Each wall is flat, endless, passes through zero and stands at right angles to its row. A trip goes straight from one point to another. Which walls does it cross, in order?

Walls:
(1): [-63   1  -2]
(2): [-35  20 -55]
Trips:
[  3 -38  60] to [-40  -5 -49] => 1, 2
[ 41 -33  34] to [12 10 38] => none
[ 5 50  3] to [ -4 -38  50] => 2, 1
[-59 -43 -23] to [-13  69  19] => none
[  3   8 -19] to [17 -2 27] => 2
[ 27 -20   9] to [-9  6 26] => 1

Walls:
(1): [ 32 -55 -20  20  39  12 -31  16]
(2): [ 10  22  22  22 -34   5 -50 -40]
(3): [-43  35   8 -54  18 -24  17  10]
Trips:
[-38 -22  -3 -28 -17   8  -6  -4] to [  3 -36 -37 -14  -1  39 -54  -9] => 1, 2, 3
[ 25  34  42  35 -25 -30  38  -4] to [-53  69  17  -6 -17 -28  22 -21] => 3
[ 12  23  51 -14  32 -53  42  17] to [-12 -16  53  48 -26  -2  76   5] => 3
[-25  18  19  50   5 -19  -7 -54] to [-32  42 -39  24  23 -51   7 -54] => 3
[-32 -24  21  15 -21 -19  41  10] to [ 67 -20 -36   3  17 -30  12  35] => 3, 1
[ 42  -3  -7 -23  17  -8 -59  13] to [-20 -47  32  11 -16 -15   9  -3] => 2
[ 17  70 -74  -8  56  10  36 -50] to [ 17  10  38  37  47 -34  15  33] => 1
[  1 -65  14  79  19  58 -10  13] to [ 22  10   5  24  -5 -31  -6  24] => none

Walls:
(1): [-29 -23  26  15 -16  35  37  -5  25  -3  32   7]
(2): [ 37   4  15  22  -3  -4  17  21  -4  14 -18   3]
(3): [  3 -37  -1  -5 -21   2   5 -15  40 -31 -15  22]
Trips:
[ 21  32 -37  -5  -2 -12  37 -19  13  21 -10 -55] to [ 21 -14  15   8   1  -6 -27  47  39  14 -57  34] => 3
[ 19  10 -31  -9  38   9 -23  13 -67 -31 -20 -26] to [ 70 -17  13  27   6 -29  -4 -46  46  25 -18  13] => 2, 3
[ 12 -37   0   2 -22  32 -36 -77  32 -11  29  21] to [ -7  13  24  19   8  10  17  -6 -47  69   2   8] => 3, 2
[-66  -4 -47  13  -9 -26  19  22   1  37   3 -34] to [ 27  17  21  -6 -36 -43  21  18 -21 -30 -12  -6] => 1, 2, 3
[ -8   5  -5  21 -37 -30  16  -3  31  62 -26  86] to [  1  12 -34   1 -41   5  -2  12 -10  46 -16  52] => 1, 3
[-54 -56   4  41 -19  19 -29   2  33  -8  -7  -9] to [ 43  68  33  15  -6  16  53  13  -6 -62 -35  20] => 2, 1
[-19 -12   0  -2   1 -41  -9  55 -16 -16  66   2] to [-11  16 -20  30  -1 -28  31   5 -21 -17 -25 -38] => 1, 2

Walls:
(1): [-13   0 -53 -12  51  30 -40  42  10 -11 -20 -60  24   0  16 -52  15 -30
 -38   8]
(2): [ 16  11  -2   7 -10  -8 -57  32 -21  47  -8   8 -55   4  50  12  73   8
  13  -2]
(3): [  4   4   6  -6   5 -14  54  -6 -20  13 -50 -10 -56 -25   6  38  51 -18
 -13  31]
(4): [-34 -17  35  41   1  26  -2  -3 -30 -16 -27 -11  25   7  -4   3   1  28
 -14  14]
(5): [-47  16   2  54  27   4 -10 -13  -6  -6 -11  -1  16 -44 -34  -3  24 -24
  -5 -51]
(6): [ -5  61 -27 -16 -44   4   7 -20 -10 -33  -4  15 -42  -8   6  23   3  11
 -52 -35]
Trips:
[-32 -35  31  -8 -33 -43 -31  -3  29  -2  18  26 -89   8  25   1  43  55
  17 -12] to [ -1  39  16 -43 -21 -33 -12 -60 -15  24  -2 -28  -8 -11 -21   3 -40  30
  -7  30] => 2
[ 24  14 -74 -11   9 -12  -2 -60 -13  26 -38   8 -46   4 -42 -43  41 -10
  16  -3] to [ 26   2 -15  27  -9  19  -2  21  13 -23   3 -29  33 -27  62   7  11 -11
 -23 -18] => 3, 4
[ 38  -9  15 -19 -49  14 -38   7  -9 -45  47  -6   8   3 -12  12  58 -50
 -54  22] to [-57  -4 -57   6   9 -55 -15 -38  -2  31   1 -46  19 -26  37 -52 -12  20
 -23  -6] => 3, 5, 2, 6
[-38  29 -37 -10  10   8  49  35   6   7  20  10  -2  20  48  11 -30  -4
  26 -15] to [-10  14 -28  -7  30   0 -33  40  21  -6  -8 -48 -42  -7  29  22 -33 -95
 -37   9] => 3, 2, 5
[-51  32 -11  -3 -20  33 -65 -11  39   7 -15  10   7 -47 -18 -29  16 -20
 -49 -32] to [  7  -5  -2  75 -10 -29  28  -9 -12 -42 -22 -13  26  12   1 -19  -1 -38
 -20  18] => 2, 3, 6

Walls:
(1): [ 21  52 -13   9  -6  -7  40 -13  22 -15  59  20  10 -10   1 -14  29   1
 -10   6  42 -14   0 -41 -21   4 -42 -20   6   7  -9   9 -55   4 -20 -14
   7  -2  15  40 -12 -12 -26   1   9 -21 -31  43]
(2): [ 18   1   4   0  -4  17   2   0  32   2 -22  -2 -10 -49 -20 -34 -51 -57
 -68  20 -33 -14 -28   8 -53 -13  12  25 -19  48  -5  -3  43  -2 -21  30
  20  24 -21  -7  66   5  32 -26  34  24 -47   8]
(3): [  6  28 -86  -5 -12  42  18 -12   7   0   0  45  27  17  43  53 -16  -7
  -9 -52  28  21  30 -19   1  -8 -19 -44   1   8 -30 -13   0  -8  20   2
   9  39  -5  42  -6 -61 -17  -3  30 -39  22 -11]
(4): [-32 -42 -45  32 -31 -26 -16  39 -62  -7  19 -19  -6 -47   6  -1 -13 -15
  38  -7   6  -9 -40  11  12 -39  21 -11   1 -15 -25 -28  17 -27  43   2
 -10 -24  29 -15 -19  16  -9 -48  15  22  15 -30]
(5): [ 22 -26  -3 -25   4   1  25  22  43  27  -3 -42  13  -3   5 -35  -1 -30
  22 -59  14  19  28   2   6 -19 -41  18  16  15  -2 -32  15  17  11 -23
  29  17   4  11 -45   5  19  -7  61  48  60   4]
(6): [ 61 -31  -4  -4  15 -28  -5  95 -88  19 -26 -23  -5  -9 -22   1 -52  -9
 -10 -25 -29  -7 -26  17 -28 -11 -13  28 -15 -15  10   8 -11  31  13  21
  33  25 -18 -34  23  14  16 -32   7   7 -26  28]
(7): [  3  30 -36  38   9 -22 -12  17 -18  -3 -25   9 -19  16 -12  -8 -29 -14
  45  27  30 -11  -7  21 -13  -1 -37 -12  27  -5 -15 -75  25  15 -30 -17
 -15 -50  -8  35   2  11  14 -14   0 -44  39  21]
Trips:
[ -9  14 -21   6  -8  16  -3  21   4 -25  31 -10 -21  49  45  -3  22 -31
   0 -32  43  28  18  44 -18 -24   7 -47  -2  -8 -29 -52  45  28  -9   7
  -5 -41  -8 -44  39   9  54 -40  15  27  32 -38] to [ 16 -21  64 -16  10  17 -30 -22  14  47  53 -40  18 -29  41  -8  43 -12
  22   0 -20 -33  -7  15 -36 -51   8  19  61 -12 -18 -20   5 -39  48 -33
  12  -9 -26 -28 -30 -29  18   5  14 -31 -24  27] => 3, 2, 7, 1
[ 22 -19   7   9  -1  23 -44  51  15   7 -52  29 -18  41 -44  20  -1  33
   8  23  11  10 -25  21 -35  33 -35   4 -36   6  20 -44 -14 -19 -24  17
 -26   1   9   8 -25  65 -20  -5  -7 -23 -21  -7] to [ 40   3  16  26   3 -17  24 -15   7 -15 -11 -19  90  78  17  -5   2  53
 -19 -18  27 -10   3  -6  59 -20  -7 -16   1  -7 -12  24  56 -11 -18  18
  38 -41  11  -8 -20  -9 -30   3   1 -20 -31 -57] => 6, 3, 7, 1
